Rows are points. Before rounding, the points of a table are all equally far from one centre. They may lie mostly on one side of it. Write the centre, to within rounding.

Points (9 x 3)
[[ 15.6  20.1 -12.2]
 [ 13.8  17.6  25.2]
 [ 11.7  12.1 -14.2]
 [ -6.6  32.3 -16.1]
 [-11.8  24.0 -17.9]
 [ 19.6  28.4  -2.9]
 [  9.2  32.1 -13.0]
 [ 17.7  24.8  -8.7]
 [-28.5  18.1   6.6]]
Centre: [-2.8 19.3  5.7]

Points (12 x 8)
[[ 21.7 -32.3  -0.3  10.6  22.0  25.3   5.5  -4.6]
 [ 22.1 -25.9  -2.5   8.7   9.5  15.5 -36.1   7.3]
 [ 13.1  13.3  -8.8  38.0  21.4  19.9 -14.4 -12.1]
 [ 20.2  13.3 -21.6  31.7   1.2  18.4  -7.9   9.3]
 [ 12.0   4.7 -20.0   7.4  25.3  35.1   0.8   0.5]
 [ 17.5  -2.2   0.8  29.9  -9.4  21.2 -15.6 -26.7]
 [-11.9 -35.8 -11.2  28.6  18.4   6.2  -2.9  -6.0]
 [  7.8 -15.9 -19.1  23.2  15.8 -12.5 -36.6 -11.3]
 [ -7.4  11.0 -21.4  -4.7  -1.0  31.5  -3.9 -18.4]
 [-18.8 -31.3   7.2  10.4   9.0  20.9 -26.8  -8.2]
 [ 20.6  15.8  30.2  16.8   9.3  -4.1 -13.6  38.5]
 [-25.0  -4.8  14.3  26.5  24.9  19.9 -19.3 -17.3]]
Centre: [ 2.1  1.1  7.9  3.3  7.3 -4.8 -2.9  0.0]

Points (17 x 14)
[[ -2.8   9.9   1.8  31.9   2.9  29.5 -29.5 -13.1  -5.4  -8.6  23.6  40.4
   -6.3   0.0]
 [  8.1  11.9  -9.2   7.9  -3.0  45.2 -10.7 -36.1  11.6   0.0  17.0  11.2
  -31.5  -6.8]
 [-16.4   4.3 -11.7  19.6  30.2   4.2 -17.1 -20.0   2.3 -27.1  21.7  14.4
  -16.0  -1.3]
 [  7.9   9.1 -18.4  14.5 -12.1  42.6  -9.5 -12.0  18.7  -0.2  14.6  30.6
  -38.7  -9.7]
 [ -8.7   3.1   7.1  12.2  14.9  15.7 -25.3  24.0  16.2   7.2   9.6  -0.1
  -15.2 -21.7]
 [  7.8  20.8  -6.8  30.2   7.9  38.4 -22.6  -6.6  12.3  15.9  37.2  27.4
  -14.6   8.0]
 [ 16.3  -0.6   7.9  -4.5   8.3  29.8 -15.2 -22.3   5.9 -17.6  15.8  18.9
  -35.4 -23.6]
 [ 24.8  20.1   8.6  18.7   9.5  12.4  -0.9 -30.8   6.8  14.7  18.6   7.5
  -15.0  23.6]
 [  0.3  -2.0   1.8  31.7  10.4  34.2 -29.7 -11.8  24.7  -9.4   7.6  25.5
   -5.8 -17.7]
 [ 15.8  31.3 -12.7  14.0  15.0  42.7  -2.4   3.8   1.9  -9.8  27.1  28.5
  -31.1 -19.3]
 [-18.3  28.5 -15.6   9.2   9.1  17.9 -14.7 -24.2  18.2 -17.5  26.1  21.7
  -28.9   5.1]
 [ 18.4  22.8  -7.9  14.8   7.6  20.7 -34.3 -12.9  12.9 -11.1  12.6  21.0
  -10.8  19.0]
 [  5.1  14.0  15.0  11.0  25.8  20.3 -18.6  -4.5 -20.0 -11.4  19.9  -3.3
  -27.0  -5.0]
 [ -1.6  20.9   4.9  28.9  10.0  38.5  -7.3   2.8  25.4 -21.0  18.5   2.8
  -27.5   7.6]
 [ 22.0  12.7  15.5  26.5   6.2   7.8   0.7  -1.0 -15.2  21.2   0.3   1.3
  -25.1  -2.9]
 [ 15.6  29.6  -8.5  27.1  -4.7  31.7 -32.3  -7.7  13.6  -3.7  13.3  17.4
   -4.3 -13.2]
 [ 15.4  -1.3 -15.5  12.5   0.9  27.7  -7.1  -2.8 -15.1 -27.1  27.7  11.4
  -19.5 -22.9]]
Centre: [  2.8   9.1  -2.3  11.9   8.8  16.1   0.5  -5.6   7.5   1.3  15.2  17.4
 -13.0  -5.4]

Points (27 x 24)
[[ -8.1 -14.6   8.9 -23.1 -13.8  12.1  19.6  21.1   8.9  40.8  21.5  -6.9
   11.2  -8.5   8.3 -36.4  -9.1  11.4  -4.3   1.7   2.7  -2.2   5.2 -14.8]
 [-19.7  -7.8  11.5 -14.4  -4.2   3.0   3.4   2.5  21.0  14.7   8.8   8.1
   -9.4 -21.4  36.6 -17.0 -15.3 -18.4 -37.2  15.1  20.0  14.5  -0.3 -10.7]
 [-19.4 -15.2   6.9 -14.1   6.6  15.7  30.8  18.6 -12.0  30.0   2.9 -21.1
  -16.0   8.1 -10.7  -5.9 -22.0   9.0 -33.8 -15.4  -1.8   7.4  -0.1   2.7]
 [-15.5   0.3  11.1 -15.7  26.2  -0.7 -10.3  14.2  12.5  20.7  -9.7  -5.4
   23.7   3.0  35.0 -23.4  -2.1  29.3 -21.7 -15.3  17.3  19.5  10.0 -37.5]
 [ -6.1   5.1   0.5 -32.7  -5.6   8.6  13.0  26.7  -9.5  36.4  20.3   0.7
  -15.2   0.7  10.5 -21.8 -20.3 -15.7 -22.6  13.0  12.4  -9.0  -5.3 -12.1]
 [-13.6   1.6  -5.5 -33.1  11.9   1.3  23.6  29.5   2.3  12.9  -4.8  -3.2
    9.5  -4.1  39.3   2.9 -19.3  21.7 -44.2   8.4  -6.7  16.0 -17.5 -20.7]
 [  5.5 -13.8  23.2 -28.9 -23.2  10.5 -20.2  23.5 -15.6  -6.9   1.8  -1.6
  -28.2   4.5   2.5 -38.5  -0.4  11.8 -32.9  -0.1  -0.9  -5.8  24.1  -9.4]
 [  1.0 -26.1  18.2 -24.7   2.9  23.2  -4.5  17.2  -6.4  15.5  -3.1   7.1
   12.2 -24.2  -4.0 -25.9   2.5  27.0 -28.9 -10.1  10.9 -16.7  -3.4 -17.8]
 [ -2.6   6.6  13.6   3.9   5.5 -12.2  12.8  31.8  -9.6  41.8  15.1   5.8
   10.0  13.0  24.5  -7.1 -25.6   0.1 -25.8   8.8  14.3 -14.3  14.8  -9.6]
 [-38.0  -2.7   4.1 -18.9  20.9  20.1  -7.7  15.5   6.8  26.9   1.2 -21.6
   -8.3  -6.0  25.8 -35.9   7.5   9.0 -43.3 -15.3  24.6 -14.4  11.8  -5.8]
 [-14.1   6.9  24.9 -12.0   0.5  27.4   7.3  14.8 -25.2  15.8  13.5 -32.7
    3.5 -10.4   6.5 -12.0 -10.2 -13.5 -14.4  17.3  13.4  15.7  25.5   0.1]
 [-21.4  24.9   8.8 -29.8   0.9  13.1   1.9  45.8 -23.6  15.0   6.6 -11.0
   -9.1  -7.6  25.1 -27.4 -35.9  14.6 -22.7   4.4  19.6   4.5  22.8   3.0]
 [ -8.9  -4.8 -20.3 -26.3   9.9   1.0   3.0  25.0  -3.5  16.2   5.3  16.9
   -5.8 -27.1  18.2 -26.4 -19.6   2.3 -39.0   4.6  -0.7 -20.2   3.5   3.3]
 [ -0.6   3.6  19.0 -12.4   7.6  26.7  -3.6  19.6  10.4  -9.9 -27.7   7.5
    1.4  21.9   4.3  13.9  -7.0  13.9  -7.9 -16.5  22.7 -17.5   8.8  -5.2]
 [ -9.9   0.8  10.1 -31.4   0.1   9.1  32.6  46.1  21.1   9.6  -1.8  11.6
  -21.8  18.7  41.5 -46.4  -2.9   2.3 -19.6 -13.8 -20.0  -6.7  33.7 -20.3]
 [  9.4 -33.4  20.7  -5.0  -3.5  26.0 -16.8  36.1 -13.5  10.6  19.2  -1.3
   12.6   8.3  18.3 -13.3 -11.8  -5.8 -20.3  -9.1  -0.3   1.0  27.8 -19.2]
 [-22.6  10.1 -11.4 -24.1  26.6  27.2  18.0  37.8 -25.9  18.8  24.4   6.0
    8.9   1.5 -10.6 -13.0  -0.1  27.4 -35.4 -10.1   0.8  -9.7  17.7 -18.4]
 [-20.7 -10.0  34.7  -8.7  11.3  25.9  16.7  44.4 -27.5  18.7  22.1   5.5
    8.1   5.1   1.2 -12.0 -17.2  41.1  -3.6  13.7  -5.7 -10.2   7.5 -30.1]
 [ -2.2  -1.1 -18.9  -9.4  -6.1  13.9   0.2  32.2  -1.3   7.4   5.2  -8.2
    2.0  -1.9  42.3  -9.5 -12.5  29.6 -38.0  14.2   4.8  18.6  14.0  -6.1]
 [-21.5  17.9  13.0 -21.7  -1.9  -2.5   7.2  38.3 -18.4  38.8  -0.9   0.7
   -5.4   5.4  24.1  -8.1  -1.6  13.6 -16.3 -16.5  23.3  21.4  37.9 -31.4]
 [  7.2   7.9  -1.0 -25.7   2.2  18.4  12.0  23.7  -0.9  18.1   1.2  27.0
   -6.2   0.4   6.7  -7.9 -21.8  24.4 -21.4   3.8  34.5  -2.9   0.3  -9.0]
 [ -6.7  -3.2  -2.2  -7.5  -7.4   0.1  -8.3  40.0  -2.5  21.7  12.0   9.9
   -3.0  -1.5  21.3 -14.8 -38.9  17.0 -37.5  -4.4 -12.3  11.1   6.6 -28.0]
 [-28.5 -17.2   2.3 -36.2  35.0   0.9  -1.1  21.8   2.7  -8.6   7.3  11.7
  -38.9 -19.0  16.9  -2.5 -15.9  23.8 -23.8  -0.2   9.2  20.5   7.8 -25.6]
 [ -3.0   3.4  20.7 -39.0  -0.9   1.3  12.2  36.3  -7.4  15.6   3.3 -17.5
  -10.2   6.7  12.9 -36.3 -31.3  -4.0 -33.4 -10.1  17.4  -3.4  34.9  -8.1]
 [-35.3   3.5  12.2 -30.7  -3.0  -1.2  -5.6  52.6  -9.1  19.8  14.2   6.6
    3.1   0.3  18.8 -47.6  24.2  -7.4 -37.6  10.8  11.1 -12.2  10.5  -3.8]
 [-13.0 -18.7   2.0 -21.3   1.4  21.5 -15.1  40.7  -2.3  15.1   5.6  -1.2
   15.3 -11.6  12.1 -21.3 -14.4 -13.5 -29.5 -13.8   8.6 -16.7  13.9 -33.2]
 [-29.3  -4.3   4.0 -17.4   3.8  29.6  -4.9  17.7   7.2  20.0 -11.2   6.5
    7.7   4.4  25.1 -43.3  16.8 -18.6 -35.7 -15.0   7.9   3.2  32.6 -30.7]]
Centre: [-22.0   2.5  22.8 -14.7  11.0   7.7  13.0  20.1  -8.2  -4.0   7.0   8.0
  -4.8   3.3  23.8 -15.8   3.6   8.1 -17.7  -7.1  -4.6  -0.2  10.1  -9.9]

Points (30 x 24)
[[  9.3   8.8 -32.1 -10.3 -20.0   7.8  -4.6  22.4  14.9   2.4 -19.4   1.3
    6.7 -14.0  -7.0 -28.1   0.6 -24.2  -6.9  25.3   2.6   6.6 -18.7  28.9]
 [  0.7  28.7 -20.6 -10.0 -11.0  -2.1  12.8  25.6  33.7  41.4  18.4   6.5
   17.8  12.8 -25.4   1.0  -7.7  -6.7  -8.2 -10.8   2.9  -7.0  -5.5  32.8]
 [  5.7  41.3 -28.2  -1.5  -9.2   9.9  10.0  -5.8  36.6   9.2  10.8   0.5
   32.5  12.8 -24.7 -18.0  16.0 -17.2 -25.8  -5.9  15.6  -9.4 -17.0  12.9]
 [ 25.1  30.9 -13.6  -6.2  -3.7  -4.6   4.2   7.1  45.0   8.6  18.8  -0.3
   -3.6   8.8 -21.3  -6.1  -1.8 -11.8 -28.4   8.4  -3.0 -17.3 -27.3  40.2]
 [ 18.6  16.6 -27.7 -10.7   3.1   7.1  -3.1 -21.4  37.3  33.8   4.0  -8.8
    9.0  15.7 -17.1 -16.1  17.9  -3.6 -26.0 -12.5  30.9  -6.4   4.0  12.4]
 [ -1.8  36.5  -7.4 -12.7 -15.6  -9.4  38.1  -3.4   4.9   9.8 -14.4 -17.5
    0.3   5.0 -19.4   2.6  -4.8 -24.8 -23.8 -15.2   5.2  25.0   4.3  25.2]
 [  1.9  32.4  -6.8  -9.6 -13.2  -1.6   8.0  11.8  27.9  19.0   7.2 -30.0
   20.8  -8.3 -24.0 -11.4  11.9 -18.4   1.6  -9.8   2.2  24.0  10.9  -5.1]
 [ 27.3  35.4 -24.7 -39.7  23.5  24.2  -8.4 -11.7   8.6  17.5  11.9   6.6
    8.4   3.4 -30.2 -23.9  -3.5 -11.7 -34.3  -2.3  -6.8 -14.7  -3.5  -0.8]
 [  4.7  22.4   1.7  -1.4  -7.1  10.1  25.5 -11.3  28.1  26.2   6.0  -4.4
   22.0  11.5 -19.9 -21.0  10.9  22.7 -25.9 -26.6 -18.8 -22.9 -10.3   6.8]
 [  2.2  35.5 -11.9  -1.4 -11.0  42.0  10.3   3.5   6.9  19.0   4.5 -18.0
    9.1  24.4 -30.3  -2.9  16.4  -5.9 -12.9 -23.0  14.7 -15.4 -22.4  13.7]
 [ 22.5 -10.7  -6.2 -14.9  -4.4  16.2  -0.1  18.5  19.6   3.2   7.8  -2.7
   19.9 -15.4 -42.9  -2.0  -0.2 -12.8   4.1  -4.1  18.6  -4.3 -13.3  30.9]
 [ 26.3  44.6 -11.6  -9.2 -26.2  25.6  -4.9  -0.1  35.0  17.4  -1.9  -4.4
    6.7  34.8 -28.4  -0.9  21.7 -30.6   5.6  -0.5  -7.3  -1.7   0.5  12.6]
 [ 22.1  10.9 -23.9 -10.6  11.4  -2.7  17.5  -8.4  21.1  -0.5   5.5   8.9
    7.7  23.2 -37.4  -6.4 -11.3 -18.6 -23.9  13.6   9.9 -34.9   5.0  21.2]
 [ -3.8  29.6 -20.0 -45.6 -17.3  20.6  15.1  13.8  24.7  -0.6   3.7   5.6
    9.5  38.8 -21.8 -11.7 -21.6 -21.1  -6.5 -17.0  -4.5 -13.7   5.5   5.5]
 [  7.3  29.4 -24.4   0.5   2.3   4.5   3.2   6.9  11.1  16.8 -20.1  -7.5
    8.4  14.5 -26.4 -21.2  -0.2 -29.7 -10.3 -28.5  17.5  -9.2 -14.4  38.1]
 [ 16.5  23.1 -13.5 -22.1   9.5   2.7  18.1  12.2  43.1  10.1   5.9  11.4
   22.1  23.1 -32.3 -10.2 -24.9  -7.5  -6.1 -10.7   6.4  -0.8  -1.1  26.7]
 [  3.0  44.4 -13.4 -13.3 -25.1  12.2  -0.2  20.5  23.5  28.2   8.5  -6.2
   16.5   8.5 -31.2 -22.6 -20.6  -1.4  -3.3 -16.4  -8.2  -6.7 -12.4   7.1]
 [ 21.4  46.6 -16.4 -23.5   0.4   4.5  -6.9  -1.2  30.7  21.5  -4.0  -9.3
   11.5  29.5 -27.1   6.2  -7.0 -22.0 -10.0  -4.4  -1.3  -7.8 -39.9  16.8]
 [-10.3  24.5 -33.1 -26.2   6.9  28.9  11.7  -6.0  23.8  12.1   9.3  12.1
   20.7  19.3  -9.3   2.8  -5.1 -27.6  12.2  -7.2   7.6 -24.9  -0.1  18.8]
 [  1.8   8.0 -29.8  -4.5   4.5   2.5  -1.2  22.1  31.8  37.1  -3.4  -4.0
    2.2  23.8  -9.6  -5.3 -11.1 -44.9   0.0 -20.6  -6.9 -23.3  -8.6   8.7]
 [  8.3  12.5  -4.0 -21.8  13.8   4.3  16.1   3.7  33.7  49.1   3.3  -9.1
   -3.2  -6.0 -29.8 -15.0  18.9 -14.9  -8.5 -15.0  14.9   3.6 -14.3   5.2]
 [ 14.7  42.3   0.7 -10.4   7.4  20.1  -5.0  27.5  23.3  25.7  -6.3   9.7
   -2.9  10.0 -23.8   9.2 -22.9 -22.3  -7.5 -22.0   5.2   7.9   4.7 -10.9]
 [ 32.2  18.0 -18.2 -20.1   9.3  -0.3  -7.8  15.6  20.2  -0.2 -17.6 -14.9
   16.9  45.4 -44.6  -7.2   1.4 -14.3  -4.2  -9.9 -15.9  -9.1  -4.0   6.9]
 [-14.7  17.1 -37.1 -19.1  -7.6  36.0  19.6  13.2  36.8   3.9 -13.5   6.6
   -1.9  15.7 -16.7   3.3  21.5 -23.8  -5.6 -17.7   3.1   1.6 -20.6  12.4]
 [ 22.3  36.4 -21.9  -4.3  -9.9  13.6   3.0  14.4  37.1   5.1  20.1  15.3
    3.5  26.8 -26.5 -16.4  10.3 -10.1 -12.8 -25.1   8.4 -22.2  17.0  22.5]
 [ 30.9  20.7 -38.5 -27.2   8.0  16.2   0.6   4.7  30.3  12.0  19.6  -0.6
   18.2  22.3 -31.3   5.3  12.3  -5.3  19.2 -14.6   5.8  -9.6   5.1   7.0]
 [  5.4  29.1 -30.0 -23.9   1.3  19.4 -13.2 -10.9  50.8  29.4   4.9  19.6
   12.9  28.9 -26.2  -2.5   4.3 -30.5 -17.7   2.1  -8.3   7.3  -4.1  14.3]
 [  9.3  26.6 -28.6 -20.9  -1.6  41.0  22.2   9.6  33.1  -0.2  -0.6  13.2
   20.2  36.4 -14.1 -10.6  -6.0 -22.5   3.4 -23.6  -1.3   4.4 -19.8   7.9]
 [  9.1  37.8 -35.5 -20.8  -7.9   5.5  16.5   2.1  20.1  32.4  19.9  -5.8
    1.2  -9.8 -18.5   4.6   3.4 -10.8 -19.1 -16.1  -9.7  18.7  -4.1  43.7]
 [ 10.3  19.2 -26.1 -19.8  -7.4  20.6  19.9  -0.5  44.3  18.2  10.0   0.9
    3.0  19.6 -29.4   0.2 -10.6 -29.6  11.6 -25.1  -4.6 -16.8 -15.2  21.5]]
Centre: [ 12.9   7.4  -8.3 -13.0  -7.5   4.6   0.2  -1.2   4.2   7.6   5.9   8.8
   1.5  13.3  -5.8  -2.4   6.9 -12.1 -13.6  -8.5 -10.3   3.3  -7.2   5.7]

Points (30 x 24)
[[-15.1  -5.2 -17.0   0.1 -14.2  15.6 -23.4  -2.5  25.5  25.0 -29.0   8.3
  -19.1  -5.4   0.6   3.1  24.9   0.2  -9.9  37.0  13.7 -30.6   2.7  12.7]
 [-16.7  -6.4   1.8  -1.5 -25.7   8.8  17.5 -13.3  10.4   0.1 -22.6  25.3
   10.7   8.5  -5.1 -20.4  23.3 -16.1 -22.7  38.5  -1.8 -36.0  -6.8   9.1]
 [  1.7 -13.0 -16.6  26.8 -12.2  17.1 -11.5  -1.2  16.6  10.1  -8.4  -0.2
   -8.1  24.2 -13.1 -32.6  13.1  15.9 -32.0  37.3  17.5 -13.4  14.8   3.0]
 [-22.8  -9.3  15.0  -5.7  -3.4  17.4  -2.4  -7.2  40.5  -0.1 -34.4  -2.2
   -8.2  -2.9   6.0 -26.9  24.4  17.0 -34.3  20.7  15.9 -35.7  -0.7   6.0]
 [  7.9   1.3 -17.3  -0.5 -23.6   7.9 -19.6  -9.6  26.6  13.8 -20.0  11.1
   -8.8   1.2  -6.9  -7.3  14.9   5.8  -9.2  38.8  19.2 -30.8  33.0 -14.6]
 [-31.3  12.5   0.6  10.3 -20.5  21.0 -21.8  -6.8  23.0   6.7 -28.1  23.3
    8.7  -1.4   3.5 -28.4  18.5   5.1 -35.5  28.8   5.8 -23.9  11.2   2.9]
 [-18.7  13.2 -13.1  -8.8 -12.2  13.2  -2.5   0.8  21.1   1.9 -14.3  11.5
   -9.1 -18.4  10.6 -26.6  39.4  24.9 -14.9  22.4  11.3 -34.9  23.8   2.7]
 [-29.2 -13.9  -6.8 -11.5   0.4  -5.9 -12.7   0.1  14.1   5.2 -35.0   0.0
   -1.2   2.7  22.1 -26.1  32.7  21.9 -35.0  32.2  14.2 -11.4  22.1  -0.3]
 [-17.6  12.2  -4.1  -4.1   2.9  11.6   2.5 -20.8  28.2  13.8 -17.8  -9.6
  -14.4  -3.7   3.9 -27.0  17.6  -5.6 -15.1  30.5   5.7 -54.3  13.4  13.8]
 [-23.5   5.5 -24.8 -13.0  -2.8  11.5 -11.0  25.9  26.2 -15.8 -13.2  14.8
    9.0 -15.6  -2.6  -6.2  32.2  23.1 -18.8   9.9   8.9 -12.7  22.4   3.5]
 [-32.7  -2.5 -17.2  -1.3  -2.2  15.7   6.0  -0.4  20.5  10.8 -14.5  11.4
   11.7  -8.0  14.1 -24.9  25.5   6.6 -32.3  11.0  12.6 -30.7  27.4 -11.0]
 [-29.6  -1.4  -4.9  -6.7 -12.4  -4.5  -0.5 -12.2  13.0  14.3 -14.5  31.9
    5.8   3.7 -20.9 -28.5  11.5  15.9 -28.4  45.4   7.7 -21.2  12.6   8.0]
 [-17.3   7.0  -6.8 -11.6  10.4  14.3  -3.5   0.2  23.3  13.5 -26.1  19.1
    9.4   0.4  18.8 -21.6  21.6   6.2 -26.9  38.5  16.6 -22.6  -5.2   7.6]
 [ -9.9  -2.1 -17.2  -6.1  -2.1   2.8  12.7   9.0  28.6  16.4 -17.8  11.2
   12.7  -3.1  21.2 -16.5  30.4   3.2 -29.2  30.1  18.3 -16.6  10.5   2.4]
 [ -0.6   0.9  -0.1  -4.0  -0.7  -2.1  15.0   0.9  42.1   4.5 -25.2  21.2
   -2.9   1.8 -16.6  -9.5  35.6  13.9 -11.7  50.1  -0.9 -36.0 -13.1  14.9]
 [-10.8  -7.2 -29.5 -15.1 -28.4  20.9  -6.9   3.1  22.0  -2.9 -20.5   6.6
    8.2   2.1 -12.0 -14.1  26.9  24.6 -11.8  20.4  20.4 -33.0   8.6   8.8]
 [-19.8   6.8 -17.9   4.5 -13.3  -1.6   0.5 -10.4  10.3   1.1 -18.5  27.7
    6.1   7.5  20.8  -7.1  22.3  38.1 -21.0  42.6  17.5 -28.4  -8.8 -19.7]
 [-21.9  -9.2 -19.0 -13.2  -3.6   6.5   8.1   1.5   0.9  12.1 -30.2  13.4
    6.1  -7.1  -5.8 -26.0  11.6  11.3 -12.5  27.9  15.7 -49.6  -5.6  -8.5]
 [-34.9   4.6 -23.8  -5.1  -0.5  12.6  11.2  11.1  26.1   3.7 -19.4  42.0
   10.6  13.4 -11.9  -2.7  21.7   7.4 -18.8  33.2   6.6 -23.4  22.5  -7.7]
 [-21.7 -14.0 -13.1  -5.8  -6.7   9.7 -17.2   5.3  28.0  23.9 -14.9  10.9
   -7.2  -6.5 -13.8 -28.8  16.4  18.4 -17.0  39.4  -5.4 -44.3   9.2   4.6]
 [-23.1   5.5   2.1  19.5  -6.9   9.3  -8.5  -7.2  17.1   4.1 -31.5  19.6
   17.4 -21.2  13.4 -22.0  35.6  12.7 -25.3  38.8   2.3 -32.3   6.8   5.0]
 [  8.2 -22.3 -30.6   4.5  -6.4  -3.3  -4.0 -14.2  32.5  -4.9 -39.0   9.9
   12.0   6.9   4.6 -21.5  15.3  -3.9 -13.8  41.3  13.3 -27.4   6.3 -13.2]
 [-26.1  -1.0  -8.3  -6.5  -2.4   1.9  -9.9   3.6  29.0  -6.4 -26.0  13.1
   -2.9   4.4  11.2 -24.6  40.4   3.5 -35.0  32.0  22.3 -13.7   1.4   0.2]
 [-33.5  27.9 -30.0   7.1   5.4  15.8 -21.7  -7.8  23.9   0.4 -24.0  18.3
   -5.1  -7.8  -1.1 -21.3  27.1  22.3 -21.1  31.0   8.9 -22.2  -2.7  -5.2]
 [-29.3   8.1   8.7  14.6 -17.5  20.3 -22.3   5.7  20.0   3.9 -24.2  22.6
   -3.0   0.7  -0.1 -29.3  45.5  36.7  -8.1  31.6   6.7 -18.3   3.3 -11.0]
 [-16.3  11.1  -6.8   0.4  -9.4  17.7 -15.0 -12.0  -6.1  22.2 -17.8  -8.5
    4.1  13.6  -1.4 -18.2  29.1  17.2 -16.8  41.9  26.6 -24.9   5.8   4.8]
 [-20.9   2.3 -16.1 -20.5  -4.4   8.9  -1.7  -7.7  17.2  14.7 -23.3  20.6
   -9.8 -10.7   2.5 -29.6  14.4  23.6 -19.1  46.5  -2.2 -19.2   8.4  16.1]
 [-13.1  13.9  -9.3   0.9  -1.3  12.5  -8.4 -21.2  12.2  14.5 -28.3  15.9
   -3.3  -2.0   6.0 -24.3  35.8  28.9 -38.2  27.9   7.9 -38.5   2.8 -16.4]
 [-18.6   0.0 -14.6  -6.6  -5.0   6.5  -7.4  -4.5  38.2  14.0 -15.8  -2.9
  -18.2   0.8   9.0 -25.6  42.6  11.9 -36.4  12.2  12.1 -25.5  -6.5  -2.1]
 [ -2.9  21.6 -14.6  -2.7 -15.3   9.5  11.5 -10.5   8.0  -0.8 -31.2  25.9
    2.1  14.6  21.1 -28.7  18.9  11.0 -30.2  36.1  12.3  -0.7   2.0   2.1]]
Centre: [-12.1   2.3  -0.3  11.4   0.4  -5.5  -1.2  -7.2  14.6  -3.1 -23.4   1.7
  -1.7  16.7  -3.2  -4.1  12.2  16.1  -0.2   7.7 -15.4 -14.7   7.4  -2.0]
